Each row is a point. The points of each table are mixes of a few directions, plus a little noise. Count the directions of each table, and those that both share. Where both have some left over, give the other angles between the two spaces (their principal angles), to ten degrees, smallest first.

First, 4 rows:
[[ -3  10]
 [ -3   8]
 [-13  42]
 [ 18 -59]]
Second (7 x 2):
[[  6 -18]
 [-15  47]
 [-19  58]
 [ -2   6]
 [ 13 -35]
 [  5 -19]
 [ 14 -41]]
Directions: first 1, second 1, shared 1

First, 8 rows:
[[-20  12  19  30]
 [ 14 -36 -33  -9]
 [  0  43  17  -5]
 [ 30  15 -41 -30]
 [ 19  23 -11 -26]
 [-23 -15  36  19]
 [ 14 -52 -16 -25]
 [-33   9  31  47]]
Second, 5 rows:
[[-20  26  19  31]
 [-18  23  17  28]
 [ -8  10   8  12]
 [  8 -10  -7 -12]
 [ 38 -50 -37 -60]]
Directions: first 3, second 1, shared 1

First (7 x 6):
[[ -2   3   8   5  -8   5]
 [  4  -9 -16 -10  20 -12]
 [ -6   9  26  16 -23  16]
 [  5  26 -29 -16 -27   8]
 [ -8   9  39  24 -28  20]
 [  4   1 -18 -10   5  -5]
 [  4 -38 -10  -9  60 -30]]
Second:
[[ -2 -39  20   9  50 -20]
 [ -3  -2  18  11  -3   4]
 [  3  13 -16  -9 -13   4]
 [  6  35 -37 -20 -37  11]
 [  2  13 -13  -7 -14   5]
 [  0  13  -2   0 -18   8]
 [ -6 -32  33  17  35 -12]]
Directions: first 2, second 2, shared 2

First, 9 rows:
[[ 11   1  20   6  23  26   0 -11]
 [ 13   3  24   6  27  33  -1 -12]
 [ 11   3  19   6  21  24   0 -10]
 [ 12   2  20   6  22  27   1 -10]
 [-11  -2 -21  -5 -24 -27  -1  11]
 [-10  -1 -17  -4 -20 -23  -1  10]
 [-11  -2 -20  -5 -23 -26   0  11]
 [-16  -3 -28  -8 -32 -38   0  15]
 [  1   0   3   0   4   4   0  -1]]
Second:
[[ 29  12  40  17  56  60   0 -23]
 [  0 -16  26 -10   3  17   2  -9]
 [ -8  -8  -4  -8 -15 -12   1   4]
 [ -1   9 -17   5  -3 -12  -1   6]
 [ -7 -19  16 -14 -10   2   2  -4]
 [ -6   1 -14  -1 -13 -17  -1   7]
 [ -6  -8   2  -7 -10  -6   1   1]
 [ -7   2 -16  -1 -13 -18   0   8]
 [  3   0   6   0   5   8   1  -4]
 [  2  28 -39  19   1 -22  -3  14]]
Directions: first 1, second 2, shared 1

First, 9 rows:
[[ -9  -1  -7 -13  10 -10 -25  -3   7]
 [-10 -13   4  24  -4   6 -14  16  -8]
 [-22  -7   0   0  15   0 -21  17   3]
 [ 39  10   2  10 -30   6  41 -25 -10]
 [  7   5 -24 -44  15 -24 -25 -15   9]
 [ 13 -18 -28 -15   7  -3  -4  30 -22]
 [-20  -7   4  14   4  -5 -39   1   7]
 [-17  22  26  -4   8   7  26 -15  21]
 [ 18  10  23  28 -24  23  60  -7  -8]]
Second, 9 rows:
[[ 11  18 -21   0  16  26   8 -20   3]
 [  6  16 -30   4  14  26  -2 -11  -4]
 [ -9  -6 -20   8   4   5 -25  16 -13]
 [  1  16  19 -13 -18 -15  29 -13   5]
 [-18 -31  41  -1 -27 -49 -13  31  -2]
 [-19  31 -30 -10 -24 -10   0  10 -23]
 [ 23 -32   4  20  45  35 -16  -8  18]
 [ 12   4  20  -5   1   0  23 -18  15]
 [ -7 -13  16   0  -9 -19  -5  13   0]]
Directions: first 4, second 3, shared 1; angles 70, 90

First, 11 rows:
[[ 22 -27   3  27  -2   5 -40  12  50  17 -13   0]
 [ 24 -23  -3  -8 -21   7 -40  -3  30  13  -6 -33]
 [-19  23   9  -8   5   5  29 -10 -43 -18   6   8]
 [-16  14  12   6  12   4  26   3 -30  -5   5  18]
 [-19  19  -2 -12  14 -12  38   4 -16   2   6  22]
 [ 18 -12   1 -18 -23  12 -28  -8   9   8  -1 -36]
 [  2   7  -2 -18 -20  12 -11 -33 -43 -38   4 -39]
 [-14  23   1 -26  17 -10  38   4   8  17  -1  32]
 [ 11 -10  27  11 -17  30 -28  -3 -16   5  -2 -25]
 [ -4  -3 -17  51  32 -19  -2  -2  26 -36 -15  42]
 [ -6 -11 -27  -4   6 -31  21  38  24  33  16  12]]
Second:
[[  2   6  -5  -7 -12   2  -4   4  -6  -6  -2  -1]
 [ -2 -35   1 -16   9 -43  41  -8  10  -2  -9  40]
 [  2  16 -13  -9 -21   6  -9   9 -14 -13  -1  -6]
 [ -8  13   5  27  21  22 -15  -2   0  10  16 -26]
 [ -7 -17 -12 -10   5 -35  33  -1  -4 -11   0  26]
 [ 12 -17   8 -24 -17 -13   7  -2  10   1 -19  23]
 [-18  60 -34  31  -4  38 -33  20 -41 -22  35 -55]
 [  0   6  26  32  27  37 -28 -10  18  28   9 -30]
 [ 32 -26  37 -35 -31   8 -17 -10  34  22 -41  23]
 [ -9 -23  -5  -1  19 -35  36  -5   2  -4   3  25]
 [ -5  17  -7  11   2  13 -11   4 -10  -3  10 -18]]
Directions: first 5, second 3, shared 1; angles 50, 60

First:
[[ -2  24 -10   8   0  -8   4   2  10  -8  16 -21  -3  10]
 [ -4  10   4   8  -3   2  -1  16 -18  -5   8   3  -2  11]
 [  6 -17  -7 -13   6  -4   2 -27  30   9 -14  -5   3 -19]
 [  5 -16  -6 -13   5  -3   2 -26  27   9 -13  -4   3 -17]
 [  7 -18  -7 -14   6  -4   2 -29  32   9 -15  -5   4 -19]
 [ -3  -5  15   5  -5  10  -5  22 -35  -1  -1  22   0   9]
 [ -4  23  -5  11  -2  -4   2  12  -5  -9  16 -13  -3  14]
 [ -1  -5   6   0  -2   5  -2   7 -13   1  -3  10   0   1]
 [ -4   4  10   8  -4   7  -3  21 -28  -4   4  13  -2  11]]
Second (8 x 14):
[[ -7   7  -5  14  -3  -4  -5   4  -5  -1   5  -6  -5   5]
 [ 31 -30  21 -60  14  19  23 -18  24   4 -21  27  21 -20]
 [-15  15 -10  29  -7 -10 -11   8 -11  -2  10 -13 -10  10]
 [ -9   8  -5  16  -4  -5  -6   5  -6  -1   6  -7  -6   6]
 [ 13 -12   8 -24   6   8   9  -7  10   2  -8  11   9  -8]
 [ -5   4  -3   9  -2  -3  -3   3  -4  -1   3  -4  -3   3]
 [ -8   7  -5  14  -4  -5  -5   4  -6  -1   5  -6  -5   4]
 [ -2   2  -1   3  -1  -1  -1   1  -1   0   1  -1  -1   1]]
Directions: first 2, second 1, shared 0; angles 40

First, 9 rows:
[[ -7  12  -2  20  10  -5   1  -2   1  15   2   7   4  -3   0  -3  14   2]
 [  1  -3 -16  -2   8  -4   0  -6  21  11 -18  -4 -10  15  17  21  -8  14]
 [ -6  12  17  14   0  -2  -1   6 -14   2  15  11  14 -16 -16 -22  18 -13]
 [-26   4 -25  -5 -38  35   2 -30 -41  -7  45 -34 -22  10  30  21 -23  40]
 [-15   0  17 -20 -14   6  -4   4  -6  -8   2  -6   9  -5   7  -2  -3   5]
 [ 51 -25 -25  -2  28 -16   4   8  32  -9 -36   9 -21  17 -16   9 -14 -22]
 [ -7   4  15  -1  -3   0  -1   6  -6  -2   5   4  10  -9  -6 -12   8  -6]
 [ -3  -6  13 -21   2  -7  -3   9  19  -1 -24   1   7   1   6   4  -3   1]
 [ 11   3   6  15   8  -5   2   6  -8  -2   7  12   5 -10 -21 -18  12 -20]]
Second, 8 rows:
[[-25  19  17   9  -3   1 -13   7   4   3   5   8   2  17   3 -25   2  -5]
 [-15  16  19  19  -1   4 -11   7   6   0  -4  14  -2  19  -1 -27   5  -4]
 [ 15  -7  15  -3  -3   2   8   5  21  -5 -45   9   2   4  12  18   4  21]
 [ 47 -27 -42  -1   8  -1  22 -15 -25  -6  20 -13  -8 -33 -22  27  -2  -8]
 [-44   5 -22 -31   2  -8 -15  -6 -20  17  60 -29   7 -11   5  -5 -14 -18]
 [  2   3   2   9   0   2   1   1  -1  -3   0   6  -1   4  -4  -8   3  -2]
 [ -8   6  19   1  -3   2  -2   6  15   0 -22   9   2  11  10  -3   2  10]
 [ 25 -15  -9  -3   1   0  12  -4   0  -4 -14  -3  -2 -12  -2  21   1   7]]
Directions: first 4, second 3, shared 1; angles 50, 60

First (9 x 24):
[[ 15  -6  -2 -11  12  13   0  12 -36   3  -4  -4 -19  -9  24   0 -21 -27
   -2 -17  29   7  23   0]
 [ -9   2  16  -8   3  -4  -9  13  19   1   9 -19   6  -8  10 -10   1  -2
    9  11  -7 -12 -17 -12]
 [-16   3  -4  -7  13   8  22  18 -58  -3   1  -6 -10  10  12  -5 -19 -14
  -14 -23  20  21  39  12]
 [ 44   6 -15  17  -5   0 -14 -10  -2   5 -29  12  -8  -3 -10   6  -5  12
    2 -10  -6  -5 -17  -4]
 [ 21  -8   3  -3  -5  -5 -21  -1  33  -1  -6  -4  18 -28  14 -18   7   3
   15  10  -1  -4 -17 -29]
 [ -7   5   1  -1   3  -2  -1  -4   2   1   9   6 -16  14 -18  17   9  -3
   -3  11  -8   0 -11  24]
 [  1 -18   7   7 -20   7  -2 -32  60   8  10  12   1   4  -5  26   7   2
    6  12  -1 -43 -11 -11]
 [-30   3 -14  -2   2  -6  23  -9 -29 -10  11  22  -2  23 -27   9  19   4
  -17   4  -1  39  25  40]
 [-19  12   8   6  -3 -12   3  13  11  -5  -3 -19  28  -2   0 -25   2  26
    4   3 -24  -2 -14 -19]]
Second, 10 rows:
[[ -9   0 -12  28  -8   3  13  -1  13   0 -16 -13  33  -6  15  -6  10  21
    3 -15  10 -23  29 -35]
 [ -5  16  12 -26  22  12  -7  38 -34  -1  12 -17 -19   6  25 -23   0 -32
   -2  -1  -6  21 -15  12]
 [ 11   2   1  24  23  22   9  16 -24  14 -14   4   6  11  -1  -2  12 -16
   -7 -18   0  14  20 -14]
 [ -5   0  14 -41   9  -3 -13   8 -17  -4  27   7 -40   8  -4   3 -10 -30
   -3  18  -5  21 -26  42]
 [ -1 -13 -13  13 -34 -16   8 -44  35  -4  -4  14   8   1 -20  27 -13  33
    1   2   4 -32   6   0]
 [-17   8   0 -15  -6  -6  -3  12   5 -10   8 -20   5 -10  23 -15   0   3
    6   5   3  -8  -4  -5]
 [ 25 -27  -3  43  13   3   6 -26  13  17 -18  38  19  -1 -49  27  18   2
   -4   6   2  20  26 -11]
 [ 10   0   3 -13  -4 -17 -18  -1  10  -6   1   1   0 -14  -8  -9  -3   7
    7  16 -11  11 -27   5]
 [  7  13  -4  -5 -16   4   3  -6  -9  -3  -7  -1 -17  16   6   2 -24  10
   -5 -17 -11 -19 -18   9]
 [-18  -1   0  -6   0  -3   1   5   7  -6  10 -11   8  -8  12  -4   7  -2
    4   7  10  -4  10  -4]]
Directions: first 6, second 5, shared 2; angles 30, 30, 60

First:
[[-11   2   7   5   7  22   9  19 -12  -9  15   2  -6   7   4   2   1  12
  -14   7 -11   9  17 -18   7   7   2  -3   0  10   0  12]
 [ 17  -3 -10  -3 -14 -31 -11 -29  16  15 -30   3   8 -13  -6  -3  -2 -22
   18 -13  19 -16 -23  29 -10  -4  -1   4  -5 -17  -3 -20]
 [-23   4  15  24   4  34  28  31 -31 -23  12  16 -15   2   5   4   2  22
  -32   7 -21  12  33 -23   8  26   3  -3 -13  12  -8  19]
 [-12  -3   3 -10  17   7  -3  14   3 -14  39 -17  -3  12   3   6  -1  24
    4  13 -14  14   6 -18   0 -23 -10  -2  14  19  13  12]
 [ -4 -11  -2  18 -17 -52   5 -35  12 -15 -15   7  -5 -26 -15  11  -4   7
   21 -14   6 -12 -18  43 -26 -12 -26   8 -22  -8  -5 -23]
 [ 21  -3 -15 -27   0 -26 -28 -22  29  21  -4 -20  15   4  -2  -5  -1 -17
   30  -4  17  -7 -29  13  -4 -28   0   1  18  -7  11 -13]
 [  6  -4  -6 -12   1 -18 -12 -13  16   4   3 -11   5   0  -2   1  -1  -3
   18  -1   5  -3 -15   9  -6 -19  -6   2   8  -1   7  -7]
 [ -3  11   5  -5  14  58   8  41 -23   7  13   2  -1  22  14  -8   5  -1
  -30  14 -12  13  28 -44  25  25  25  -8  12  10  -1  25]
 [  9   5   0  11 -13   7   7  -2 -10  13 -33  18   1  -7   0  -7   2 -21
  -13  -8   9  -9   2   7   5  28  14   0 -12 -15 -12  -6]]
Second (8 x 32):
[[-10   0   5   3   9 -12  -4 -11  -3 -20   9  -6  -1  -2 -13  22  -5  12
   13   1  -4   9   3  12 -10 -20 -20   9 -10  10 -19 -11]
 [  3 -11  -6   6 -22 -17  10  -3  11   9  -8   9  -6 -12   9 -26   8   6
   -6  -8   2 -16 -14   2  -8   9   5 -11   1  -6  36   8]
 [  5  36  15 -15   2  44 -22  30  -7  26 -26 -11  -5  33   4 -19  36 -49
  -35  -1   7   8 -21 -35  59  13  39 -52  18 -25  37  15]
 [ -3   5   4   1 -11  -3  -5   2   0   2 -10  -1  -7   4  -1 -12  17  -6
  -10  -7   1  -1 -16  -4   9  -4   5 -23  -1  -5  26   3]
 [ -1  -2   6   7   9 -28  11  -7  34  -7  21  -6  -6 -20   7  12 -11  -2
   16   6   1  -9  -8  23   6   4 -11   8  16 -31  15   2]
 [  8  -8 -14 -11   6  38  -4   6 -40   5  -8  10  19  15  -5   3 -16  13
   -2   4  -1  12  38 -21 -23   3   6  29 -16  44 -60  -7]
 [  4 -16 -11   3  -4  -6  10  -6  -2   0   4   9   6 -10   3  -2 -14  17
    7   0  -1  -5  13   5 -24   5  -5  22  -5  13 -16  -2]
 [ -5  -5   2   5  11 -15   3 -10   7 -15  16  -4   0 -10  -5  21 -14  11
   17   4  -3   3   6  17 -11 -10 -18  18  -3   1 -19  -8]]
Directions: first 3, second 4, shared 1; angles 70, 70

First, 10 rows:
[[  2   5 -22   2  37  -8 -10   6   2   3  36 -20 -13  14  -2   9  -1  -8
    7  -4 -23   1 -27   6   0   4  24   7  -5  -8   6 -13]
 [-25 -19  21   1  -2  -6  -9  -5 -16  -3  32  16  15  -1 -20  14   3  -5
   -4 -13 -39  -3  16   8   9  -1  24  -5   1 -22  15   6]
 [ -5  -9 -24   7  20   7  11   6 -10   9  40 -38  -1  -4  15 -20 -45   2
  -30   2  -2  -2  -9 -10   5  13  17   9  -1  -9  31   0]
 [ 18  14 -25  -3  16   6   4   6  14   9 -12 -15 -15   9  27 -15 -17   1
    1  17  28  -2 -18 -13  -4   8 -14   6   3  16  -8  -4]
 [-11  -9  11   1  -5  -2  -2  -3  -9  -3  13   5   8  -4 -12   6   3  -1
   -3  -8 -16   0   9   5   4  -2  11  -3   0 -10   7   3]
 [ 14  10 -10   5  -2   0   7   3   4  -3 -16 -17  -8  -6  -3  -2  12   5
    2  -4  17   7 -12   5  -7  -6 -11   2  -9  12 -10  -9]
 [  3   4  26  -6 -34   1  -1  -8   6  -7 -49  35   6  -6  -5   4  26   3
   15   5  19   0  20   1  -4  -9 -27  -9   5  12 -24   9]
 [-12 -16  21  16 -31  -3  15  -4 -26 -13   5 -17  18 -33 -37   6  17  11
  -20 -31  -9  11  16  19  -1 -15   5  -5 -14 -10  15   0]
 [  4   5 -11  -6  12   4  -3   3   9   6   0   2  -6  10  19  -7 -16  -2
    2  14   8  -4  -5 -11   0   8  -3   3   6   4  -1   2]
 [  9  14  13 -16 -10   1 -14  -5  24   2 -48  49  -6  19  19   4  18  -6
   30  24  18  -7   9 -11  -3   1 -27  -5  14  17 -33   9]]
Second, 9 rows:
[[ 25  20 -19  14   5  -7   6   5   3 -11 -16 -35 -14 -12 -24  11  33   3
    8 -20  14  15 -32  19 -13 -15  -8   4 -21  13 -20 -24]
 [ -1   2 -15  33   1  12  -1  -6 -12  -4  11 -19  12 -24 -33  11 -17  -5
  -18 -18  -8   2 -13   4   2   1   7   0  -8  -7  -8 -10]
 [-12 -14   7 -28  19 -13  -1   8  -2   7  35   0  -9  25  29  -9  -1   2
    4  10 -21  -3   7   0   5   6  21   4   5 -10  31   8]
 [  7  -5   7 -18 -17  -2  24   8  -4   3 -17 -21  -5  -4  26 -26   3  18
  -12   5  33   6  13  -2  -6  -5 -15   2  -4  13  21   8]
 [-15 -14  11  -5   3  -4  -3   0 -10   1  26   5   6   4  -2   2  -3  -2
   -4  -3 -23  -2  12   3   6   3  16   0   2 -14  19   6]
 [-10   3  15  -8  11  -3 -34  -8  15   1  -1  60   3  24  -3  25  10 -20
   33  13 -31 -13   6  -5   7   7   7  -7  16  -8 -24   5]
 [  9  10 -14   1   9   3  -3   1   9   3  -8  -3  -7   5   8  -2  -4  -4
    4   7   9  -2 -12  -5  -3   2  -6   3   0   7 -11  -5]
 [ 12  17 -29  30   0  26  -4  -9  10   6 -24   3   8 -16  -2  -6 -45  -8
  -14  13  27 -10 -12 -22   1  12 -21   0   8  11 -30  -2]
 [-12 -17  34 -19 -30 -10  13   0 -11  -5  -9  10   5  -3   2  -7  25  13
   -1  -6   1   6  30  10   0 -11  -4  -5  -1  -3  20  13]]
Directions: first 4, second 5, shared 4

First, 10 rows:
[[-17   3 -28  20  -6  34  -9 -13 -18  -2 -11   0   3 -18   7  35 -12   4
   18  13   3 -17  -7  -2 -36 -14 -12   6   6 -33 -14   5]
 [ -3   1  -4   3  -1   4  -1  -2  -2   0  -2   0   1  -3   1   5  -2   0
    2   2   0  -2  -1  -1  -5  -2  -2   1   1  -4  -2   1]
 [-23   4 -38  26  -8  45 -12 -17 -24  -3 -14   0   5 -25  10  47 -17   5
   23  18   4 -23  -9  -3 -49 -18 -17   8   9 -45 -18   7]
 [-24   4 -39  27  -9  48 -12 -18 -25  -3 -15   0   5 -26  10  49 -17   5
   24  18   4 -24  -9  -4 -51 -19 -17   9   9 -47 -19   7]
 [ -4   1  -7   5  -2   9  -2  -3  -5   0  -3   0   1  -5   2   9  -3   1
    4   3   1  -4  -2  -1  -9  -3  -3   2   1  -8  -3   2]
 [  5  -1   8  -6   2  -9   2   3   5   0   3   0  -1   5  -2  -9   4  -1
   -5  -4  -1   5   2   1  10   4   3  -2  -2   9   4  -2]
 [ 11  -2  19 -13   4 -22   6   8  12   1   7   0  -3  12  -5 -23   8  -2
  -12  -9  -2  11   4   2  24   9   8  -4  -4  22   9  -3]
 [  5  -1   8  -5   2  -9   2   3   5   1   3   0  -1   5  -2  -9   3  -1
   -5  -4  -1   4   2   1  10   3   3  -2  -2   9   4  -1]
 [ 29  -5  46 -32  11 -56  15  21  30   3  18   0  -6  30 -12 -57  20  -6
  -29 -22  -4  28  11   4  60  22  20 -10 -11  55  22  -9]
 [ 22  -3  36 -25   8 -43  11  16  23   3  14   0  -5  23  -9 -45  16  -5
  -22 -17  -3  22   8   3  46  17  15  -8  -8  42  17  -7]]
Second:
[[-13  -9 -17  14  23  13 -13 -20  13   7  10  18 -12  -7   2  15 -12   0
   13  19   7  -5   9 -22  -3 -19   4   1  -2 -13  19  -6]
 [  3   2   7  34  30   3  -5   1  15  -6  11   3 -10   3 -12 -15 -19  -8
   24  -3  32  -9  24  -6  -8   0  30  10  28   2   1   0]
 [ -6 -20 -16  14  15  10  -6   0 -10 -15   9  -6   4  11  -3  11  10   0
   30   3  20  -3  -1 -10 -14   1  -2  -9  21   7 -10  -4]
 [  7  42  23 -25 -38 -15   7  26  -9   7 -17 -13  17  -4   8 -13   0   0
  -44 -20 -26  -5 -20  40  11  17 -18  15 -27  -1  -9  18]
 [  1 -24  -8  30  29   9  -3  -7   5 -12  12   1  -8   9 -11  -3  -1  -4
   38   3  32  -1  17 -19 -11  -2  22  -7  33   9  -5  -7]
 [-12   1  -1 -35  -3 -13   2   3  -3 -10   9   2  -3  -5   7  22 -11  12
   -3  13 -16  13   3  -2 -17 -13 -25  10   3 -16  11 -19]
 [  1   9   4 -40 -33 -10   9  -7  -1  20 -14   7   0 -15  13   7   6   7
  -43   6 -44  13 -16   5  19  -6 -21  -3 -41 -11  13  -2]
 [  5  21   4 -29 -45  -4   6   7 -15  17 -23  -7  17  -6  14  -1  20   2
  -46 -11 -39  -1 -34  25  23  12 -25  -6 -46   2  -7  17]
 [-14 -14 -22  36  37  21 -18 -11   6  -8  16   8  -6   5  -4  14  -9  -4
   39  11  33 -14  11 -20 -15 -11  10   0  21  -4   5  -2]
 [ 30  -7  27   3 -16 -14  22   8  -2   1 -13 -13   1   7 -13 -37  15  -6
   -8 -20   1  11   6   8  16  22  27 -12  11  24 -19   4]]
Directions: first 1, second 5, shared 0; angles 40

First:
[[  1   3   0   1   4   0   0   1  -1   1   3   2   5   2  -1   0   0   1
   -1  -1   0  -2  -2   0  -3   0  -2   2  -1   3  -3  -2]
 [ -8 -23  -8 -15 -20  -9   9 -13   2  10 -23 -18 -31 -12   6  -7   0  -3
    5  10   6  12  14   7  23  -6  12 -17   6 -20  25  19]
 [ 11  37  11  24  34  15 -14  21  -2 -15  39  29  48  21 -10  13   0   5
   -5 -17  -8 -19 -22  -9 -38   9 -19  25  -9  33 -40 -30]
 [-10 -33 -10 -22 -28 -12  12 -18   2  13 -35 -26 -43 -17   9 -11  -1  -4
    4  14   8  17  19   9  32  -9  17 -21   8 -28  35  28]
 [ 13  43  13  27  37  18 -17  24  -3 -18  45  35  56  23 -12  14   1   6
   -6 -20 -11 -24 -26 -11 -45  12 -22  28 -12  39 -48 -36]
 [ -4 -16  -5 -11 -15  -6   6  -9   1   7 -17 -13 -22  -9   4  -6   0  -2
    3   8   5   9  11   4  17  -4   8 -10   4 -15  18  14]
 [  9  32  11  21  29  12 -13  19  -1 -14  35  26  44  17  -9  12   0   4
   -5 -15  -7 -16 -19  -9 -33   8 -17  22  -8  29 -36 -28]
 [  2   6   3   2   6   3  -2   4   1  -3   7   5   8   3  -2   1   1   1
   -1  -4  -3  -3  -4  -1  -6   1  -4   2  -2   5  -6  -6]
 [ -2  -5  -1  -5  -5  -2   2  -3  -1   2  -5  -4  -6  -2   0  -3  -1   0
    0   2   0   4   2   1   4  -2   3  -3   1  -5   6   3]
 [-14 -46 -15 -29 -39 -18  18 -25   3  20 -48 -35 -60 -22  13 -17  -1  -5
    6  21  10  25  28  12  47 -12  24 -30  13 -41  51  39]]
Second:
[[-32  -6   6  20 -31 -24  -9   1 -22   3  -3  22   4   9 -17 -40  12  17
  -36   2  28 -36  -8   9 -36  -4  -6  14 -18  25  10 -30]
 [ 50   2 -14 -22  25  26  33 -27  45 -16 -38  -8 -25  -8 -15  30 -19   2
   25  24 -55  42   9  18  47   8 -18 -18  10  -8 -21  30]
 [ -6   4   4  -9  19   2 -14  11 -21  -3  27  -6  22  18 -13  18   2  -4
  -11 -16  18  -6  -1   1   8  -2  -2   2  -2 -15  -3  10]
 [ -4   4 -15  27 -11 -28 -18   3  12  23 -16  23 -27 -30  29 -17  12   6
    4  10 -13  16  18  -4 -18   4  25   1   9   1  42  -8]
 [  1  -8   7   4   4  -7  16  -4 -14   5   8   5  15  15 -23  -9 -27  24
  -32  25 -12   5  16   9  -1   3  -2  15  22 -20  18  -5]
 [-29   2   3  17 -14 -19 -27  17 -21  13  18   9   7  -3  16 -16  19  -5
   -8 -17  30 -20  -3 -11 -28  -4  15   7  -8   6  18 -15]
 [  5  -7  19 -19  -7  36  25   3   8  -9  12 -40   8  -5  36  12 -13 -30
   44 -15   2  -3 -21 -34   8  -6   3  -6   5   3 -40  -1]
 [ 13   8  -9 -17  16  14  -6  -5  12 -15  -9  -4  -7   3 -14  23  15 -12
   14 -14   0   3 -12  12  22   0 -16 -16 -19   9 -25  19]]
Directions: first 1, second 5, shared 0; angles 60
